Rows are points. The last column is the point's height on a tilted bowl or saddle (a function of degree 2), plus a little noise. Along how many of its main directions does it bend up, bend down or stay straight?

Points (16 x 4):
[[-0.53 -0.29  0.41 -0.15]
 [-0.54 -0.16 -0.45  0.42]
 [-0.12  0.62 -0.39 -0.20]
 [-0.35  0.09 -0.03  0.18]
 [-0.15 -0.13  0.26  0.33]
 [ 0.00 -0.03  0.37  0.51]
 [-0.38  0.74  0.05 -0.55]
 [ 0.14  0.84  0.34 -0.14]
 [ 0.61  0.07 -0.31  0.03]
 [ 0.19  0.21 -0.31  0.28]
 [ 0.07  0.24  0.01  0.29]
 [-0.16  0.03  0.59  0.61]
 [ 0.61  0.60  0.29  0.04]
 [ 0.28 -0.26  0.24  0.36]
 [-0.21  0.43  0.06  0.05]
 [-0.05  0.89 -0.28 -0.79]]
Directions: 1 up, 2 down, 0 straight

Points (23 x 5):
[[ 0.18 -0.58 -0.25 -0.03  0.22]
 [-0.22 -0.37 -0.16 -0.16  0.11]
 [ 0.71  0.13  0.13  0.05  0.38]
 [ 0.04 -0.25 -0.07 -0.69  0.40]
 [ 0.03 -0.59  0.48 -0.68  0.58]
 [-0.50 -0.33  0.53 -0.22  0.51]
 [ 0.02 -0.43 -0.16  0.19  0.05]
 [ 0.24 -0.25  0.05 -0.55  0.26]
 [ 0.30  0.85 -0.37 -0.50  0.24]
 [-0.38 -0.07 -0.49  0.13  0.58]
 [ 0.10 -0.09 -0.31 -0.08  0.14]
 [ 0.48 -0.80  0.00  0.71  0.78]
 [-0.17  0.49 -0.36 -0.18  0.26]
 [ 0.17  0.45  0.51 -0.35  0.37]
 [ 0.15  0.59  0.41  0.32  0.23]
 [-0.01  0.45 -0.44  0.46  0.38]
 [ 0.62 -0.29  0.25 -0.25  0.46]
 [-0.11 -0.15 -0.09 -0.18  0.01]
 [-0.02  0.62 -0.05 -0.19 -0.02]
 [ 0.06 -0.52 -0.18  0.16  0.09]
 [-0.10  0.44 -0.35 -0.74  0.64]
 [ 0.06  0.06  0.08  0.25 -0.06]
 [ 0.09 -0.93 -0.26 -0.27  0.37]]
Directions: 3 up, 0 down, 1 straight

Points, 24 rows:
[[-0.35  0.37 -0.62 -0.87 -0.67]
 [ 0.37  0.01 -0.60 -0.27 -0.44]
 [-0.11 -0.40 -0.11  0.16 -0.28]
 [-0.45  1.00  0.17  0.93 -0.27]
 [-0.48 -1.04  0.04  0.35 -0.29]
 [-0.09 -0.84 -0.23 -0.18 -0.31]
 [ 0.04  0.30  0.71  0.29 -0.61]
 [-0.20 -0.40  0.34  0.40 -0.32]
 [ 0.08  0.10 -0.32 -0.04 -0.33]
 [ 0.20  0.02  0.08 -0.04 -0.25]
 [ 0.40  0.00 -0.27  0.37 -0.21]
 [ 0.24  0.00 -0.34 -0.47 -0.32]
 [-0.15  0.50  0.13  0.18 -0.29]
 [-0.26  0.38 -0.29 -0.64 -0.43]
 [-0.23 -0.33  0.21 -0.04 -0.34]
 [ 0.34  0.09  0.56  0.19 -0.47]
 [-0.21  0.54  0.01  0.37 -0.28]
 [-0.07  0.03  0.45 -0.66 -0.58]
 [-0.49  0.07 -0.02 -0.03 -0.36]
 [-0.19  0.55 -0.08 -0.11 -0.33]
 [ 0.24 -0.30  0.13 -0.18 -0.27]
 [ 0.02 -0.25 -0.06  0.06 -0.25]
 [ 0.32 -0.40 -0.38 -0.01 -0.29]
 [ 0.32 -0.47 -0.47 -0.49 -0.34]]
Directions: 0 up, 1 down, 3 straight
